Each point is reached from the start by the listed moves, each made 0, 1 or 2 times, or once backwards (-1), plus a little noise. Is the number of moves made odd or even? Then give how often each move was made.

Moves:
(1): [0.2 2.3 1.5]
(2): [-1.6  1.4 -2.0]
Start: [-2.1  0.2 -0.3]
Points:
[-5.1  5.4 -2.5] => odd (1, 2)
[-0.2  3.3  4.8] => odd (2, -1)

Moves:
(1): [0.9 0.9 3.5 0.1]
(2): [-2.3  1.6  1.3  2.5]
(3): [ 0.3 -3.1 -0.1 -2.3]
(4): [-0.7  0.2 -0.5  3.4]
Start: [-0.4  0.3 -0.1  0.7]
Points:
[-4.0  2.9  3.0  2.3] => odd (0, 2, 0, -1)
[-2.3  4.0 -1.0  9.6] => odd (0, 0, -1, 2)
[-1.6 -2.3 -1.1  5.3] => odd (0, 0, 1, 2)

Moves:
(1): [ 1.6  0.7  1.4 -2.3 -1.2 -1.0 -0.9 -0.7 -1.1  0.9]
(2): [ 1.5  0.0 -0.5  0.7  0.6  0.0  0.3 -0.7 -1.0 -0.3]
(3): [-0.2 -0.1 -0.1  1.1 -0.7  0.2 -1.8  0.0 -0.4  0.8]
(4): [ 1.9 -0.7  0.4  0.2  0.3  0.4 -0.6  1.9 -0.1  1.6]
(5): [-0.6 -1.0 -1.2 -1.3  0.2  0.8 -1.1  0.3 -1.2  0.0]
(6): [ 2.0  1.5  1.4 -1.4 -1.6  2.4  0.4  0.7  0.0  0.5]
(7): [-0.4  1.4  0.5  0.4 -0.4 -1.9  1.4  0.7 -1.3 -0.5]
(8): [ 0.4  1.4 -2.8  0.0 -0.6  2.1 -1.3  0.3  0.9 -0.7]
Start: [ 0.2  1.9 -0.6 -1.9 -0.8  0.3 -0.6  0.3  0.5 -0.7]
Points:
[-1.9  2.7 -8.7 -2.2 -1.0  5.8 -4.1  5.5  0.7 -1.8] => even (-1, -1, 0, 1, 2, 0, 1, 2)
[ 4.6  2.4 -6.9  0.9 -2.0  7.4 -8.3  1.4  1.8  1.4] => odd (0, 1, 2, 1, 0, 0, -1, 2)
[ 0.6  3.3 -1.8 -2.0 -3.7 -0.6 -7.2 -4.5  1.1  0.3] => odd (2, 0, 2, -1, -1, -1, -1, 1)
[ 3.1 13.0  0.3 -7.1 -7.7  3.2  2.7  1.6  1.3 -3.3] => odd (1, -1, -1, -1, -1, 2, 2, 2)
[-3.6  1.5 -9.5 -4.7  0.1  3.5 -4.4  1.5  1.4 -2.9] => odd (0, -1, -1, 0, 2, -1, 0, 2)

Moves:
(1): [-0.3  0.6  2.2 -0.3  1.3  1.4 -1.0  2.5 -1.0  0.4  0.5  0.3]
(2): [-1.4  0.0 -1.0 -0.3 -0.5  0.3 -0.2  0.2  0.2  0.2 -2.4  1.0]
(3): [-1.0  0.6  2.4  0.0  0.9 -0.5  0.4  0.4 -1.7  2.1  0.0  0.4]
(4): [ 0.9 -0.3  0.0  1.0  0.3  0.8 -0.9 -1.0 -0.3  0.4 -0.3  1.4]
(5): [-0.2  1.1 -1.8  0.6  0.5 -1.6 -0.5 -2.2  0.3 -2.0  1.3  0.0]
(6): [-0.7  0.7  0.1 -0.4  1.4  1.1  0.1  0.6 -1.2  1.2  0.2 -2.0]
(7): [ 0.1  0.3  1.1  0.6 -0.7  0.8 -0.1 -0.8 -0.7 -0.6  0.9 -0.7]
(8): [ 0.2  0.6  0.6 -0.1  0.8  0.4  0.3  0.2  1.0 -0.3 -0.7 -0.4]
(9): [-0.5 -0.9  1.8  0.3  0.1 -0.7 -1.6 -0.7  0.4 -0.3  1.2 -3.0]
(10): [ 1.5  0.5 -0.7  0.0 -0.8 -1.4 -0.8 -0.5  0.1  0.4 -0.7 -0.3]
(11): [ 0.2  0.6 -0.4  1.3 -1.0 -0.1 -0.1  0.1  0.6  0.1 -0.2  0.1]
(12): [-0.2  1.2 -0.2 -1.5 -0.2  0.2 -0.6 -1.3  0.7  0.0  1.2  0.1]
Start: [ 1.4  1.1  0.5 -1.3  0.2  0.4  1.2 -0.9 -0.9 -0.4 -0.8 -0.8]
Points:
[-0.4  1.0  4.6  0.3  3.4 -5.4 -6.2 -5.9 -3.9  0.5  0.8  0.8] => odd (1, 1, 2, 2, 2, -1, -1, -1, 2, 1, -1, 0)
[-2.4  7.0 -6.6 -2.7  0.4 -5.4  1.1 -6.3  1.5 -1.0 -4.5 -2.0] => odd (-1, 2, 1, -1, 2, 1, -1, 1, 0, 1, 1, 1)
[ 0.0  2.4 12.2 -3.7  8.1  2.1 -1.5  8.7 -8.0  9.7 -3.5 -6.5] => even (2, 0, 2, 0, -1, 2, -1, 1, 1, 2, -1, -1)
[  0.7   6.7  -4.5   1.3  -2.8  -1.1  -5.1 -13.8   5.5  -7.0   0.4  -8.3] => odd (-1, 2, -1, 1, 2, 1, 2, 2, 2, 1, 2, 2)
[-0.2  4.5 -3.0  1.3 -2.2 -1.5 -3.4 -4.2 -2.5  0.8 -2.9 -6.5] => even (0, 2, 0, 0, 1, 2, 1, -1, 1, 2, 2, 0)
[  3.9  -0.8  -1.0   0.7  -2.4  -2.8  -2.1  -5.3   0.8  -1.6   3.6 -10.2] => odd (-1, -1, -1, 0, 0, 1, 0, -1, 2, 1, 1, 0)

Moves:
(1): [-0.6 -0.8 -0.7 -0.4  0.3 -0.9  0.4  0.1 -1.0  0.5  1.3 -0.9 -0.9 -0.4
 -2.3 -1.6  1.0 -2.0 -1.3 -0.1]
(2): [-1.3  2.2  0.0  1.4 -1.1  1.6 -0.8 -0.9 -1.3 -2.2 -0.6  1.1 -1.4 -2.6
  0.2 -0.7  1.6  2.0 -1.1  2.1]
(3): [-1.1  0.1  0.1 -1.3  0.3 -1.2 -0.8 -1.0  0.3 -0.5  0.1 -0.4  1.4 -0.1
 -1.0 -0.8 -0.7  0.9  1.1  0.4]
(4): [-0.6  0.6  0.2  2.1  0.7  0.0  0.7 -1.4 -0.4  0.3 -2.4  1.0  0.8 -1.7
  0.1  0.7  1.7 -0.3 -0.4  0.5]
(5): [ 1.3  0.3  0.1 -0.7 -1.6  1.2  0.2  1.4 -0.4 -0.2 -0.1  0.4  1.2 -0.2
  0.6 -0.5 -0.9  0.1 -0.1 -0.1]
(6): [-0.7 -0.3 -0.5  1.5 -1.7 -0.3 -0.3  0.5 -1.4  0.0 -0.8 -0.5  2.9  0.9
  0.1  1.7  0.3  2.0 -2.0 -0.1]
(7): [-0.1 -2.5  0.7 -2.5 -2.6  1.8  3.1  0.9  0.5  0.2  0.2 -0.4  0.5  1.0
 -0.1  0.9 -0.3 -1.3  1.4  1.2]
(8): [-0.4 -1.1  0.6 -1.2 -1.6 -0.9 -0.4  0.0  0.1  0.3 -1.4 -1.2 -2.2 -2.0
 -0.4  2.1  1.0  0.0  0.2 -0.5]
(9): [ 1.4 -4.0  0.8  0.2 -0.2  1.1 -1.8 -0.1  0.1  2.3  2.6 -2.0 -2.3  3.2
  0.6 -0.3 -2.5  0.0  1.7 -1.9]
(10): [-1.5  2.1 -1.2  2.6 -1.0  0.0  0.6 -0.3 -2.6  0.4  0.6  0.5  2.2 -3.6
 -0.9  0.3 -1.3 -0.9 -0.7 -1.6]
(11): [-0.3  0.7  0.4  0.9 -0.2  0.5  0.8 -0.8  2.1  1.2  1.2  0.5  1.8 -1.0
  0.8  0.1  1.1 -1.0 -2.2 -0.4]
(12): [ 0.7 -0.5  0.1 -1.5  1.1  2.0  0.0 -0.2 -0.5  0.4  0.4 -2.1  0.2  1.6
  1.7  0.0 -0.1  0.1  0.6 -1.3]
(13): [-0.9  0.9 -0.1 -0.4  0.3  0.6 -1.2  0.7  1.7 -0.9 -0.6 -1.1  0.1 -0.1
  0.0  0.2  0.2 -0.4 -0.3  0.2]
(14): [-0.2 -0.4 -1.8  0.7 -0.7 -0.1  1.9 -0.2  0.4 -1.8 -0.8 -1.4  0.4  0.6
 -0.9 -0.8  0.4 -0.5 -0.2 -0.5]
(15): [-1.1  0.6 -1.3 -0.2 -0.8  0.9 -0.1 -0.5  0.5  1.7  0.1  0.6 -0.7  0.6
 -1.3 -0.1  1.0  0.8 -0.7  0.2]
(16): [-0.1  0.4 -0.8  2.0 -1.8 -2.1 -0.7  1.1 -0.6  0.4  0.8 -0.1  0.7  1.3
  1.4 -2.6  1.2  0.9  2.4 -1.2]
(17): [ 1.3  0.0 -0.8  0.7  0.1  0.2 -1.2 -1.4  1.7 -1.1 -0.1  0.5 -0.5 -1.1
 -0.2  1.7 -0.1 -1.4  0.5  2.9]
(18): [ 0.6 -0.6  0.1 -0.5 -0.1  1.4  1.7  0.2 -0.2  0.3  0.6 -0.8  0.7 -0.9
 -1.3 -0.1 -0.4  1.3 -1.1  1.7]
Start: [ 3.2 -0.3  0.1  2.0  0.9 -0.4  0.2  1.6  0.5 -0.2  0.5  0.4 -1.7 -1.3
 -0.7  1.2  1.5 -1.4 -0.8 -1.2]
Points:
[ 1.7 -3.3 -5.4  0.7 -4.4  4.1  1.5  2.2  2.4  2.1  2.5 -1.4 -1.9 -1.2
 -7.5  7.2 -8.0 -5.0  1.6 -2.0] => odd (-1, -1, 0, -1, 0, 0, 1, 0, 1, 2, -1, -1, 1, 1, 2, -1, 1, 0)
[  0.0  -0.1  -5.7   1.7  -8.0   2.8  -2.9   2.3   3.2   2.5   3.9   0.5
  -6.5 -10.2  -8.7   2.2  -0.7 -13.9  -0.1   0.4] => even (2, 0, 0, 0, 2, -1, 1, 1, 1, 2, 0, -1, 2, 0, 2, 0, 2, -1)
[ -1.6   3.2  -1.0   6.9  -6.5   2.5   7.0  -1.5   3.1  -0.2   1.0   2.3
   0.5 -17.3  -4.8   5.8  12.6 -10.2  -7.3   9.3] => odd (2, 1, -1, 1, -1, 0, 2, 1, -1, 1, 2, 0, 1, -1, 0, 1, 2, 1)
[  2.5  -3.3  -1.2   0.3   0.0  10.1  -4.8  -4.0  -1.6   0.1   0.8  -6.6
 -11.7  -1.7  -5.0   2.5  -1.3  10.5  -2.1   1.3] => even (-1, 2, 1, 0, 0, 0, -1, 1, 2, 0, -1, 1, 0, 1, 2, -1, 0, 2)
[ -4.4   1.1  -3.5   1.6  -5.8   7.3   8.1  -3.6  -1.6   0.6 -10.0  -2.4
   2.1  -9.4  -5.0  10.6  13.7   0.0 -12.9   1.9] => odd (1, 1, 0, 2, 0, 2, 1, 2, -1, 0, 1, 2, 0, 1, 2, -1, 0, 0)
